Each row is a point. The ring and each string are closed loops that go straight from each point to the next, and from the last back to the first. Before rounding, they use only three directions, however many columns there are. Count how often each string passes through the ring. Passing back the other way cancels.

Ring (9 x 4):
[[ 4.8 -1.8  1.9 -1.7]
 [ 2.1  2.3  2.0 -0.2]
 [-2.4  4.6  1.3  1.6]
 [-5.4  3.9  1.0  2.8]
 [-6.5  0.7  0.8  3.0]
 [-4.7 -3.0  0.5  1.8]
 [-2.4 -5.0  0.2  0.4]
 [ 2.4 -6.2  0.3 -1.9]
 [ 4.6 -4.7  1.1 -2.4]]
String (21 x 4):
[[-7.9 -0.7  1.8  4.5]
 [-9.9  0.1  0.1  4.2]
 [-7.1  0.6 -1.0  2.0]
 [-8.8  1.5  0.5  4.0]
 [-8.5  2.1  2.0  5.0]
 [-6.1  1.7  2.6  4.2]
 [-2.9  0.3  2.1  2.2]
 [-2.6  0.4  1.7  1.8]
 [-4.7  2.3  2.7  3.7]
 [-5.4  3.0  3.6  4.7]
 [-2.4  0.5  1.8  1.7]
 [-3.2  1.5  0.2  1.0]
 [-6.2  4.0 -0.7  1.9]
 [-9.5  5.6 -0.2  4.0]
 [-8.5  3.6  1.7  4.8]
 [-9.7  3.2  1.5  5.2]
 [-7.8  1.3  2.2  4.8]
 [-4.9 -0.1  2.2  3.3]
 [-2.2 -0.5  0.0  0.3]
 [-3.2 -0.8  1.2  1.7]
 [-4.5 -0.9  2.1  3.0]]
Times through: 1
String (6 x 4):
[[-2.6 -0.1  1.8  1.9]
 [-3.8  2.3 -0.7  0.6]
 [-7.8  6.0 -1.0  2.5]
 [-7.8  3.1 -1.3  2.2]
 [-9.4  0.2  1.7  5.1]
 [-6.0 -0.4  2.4  3.9]]
Times through: 1
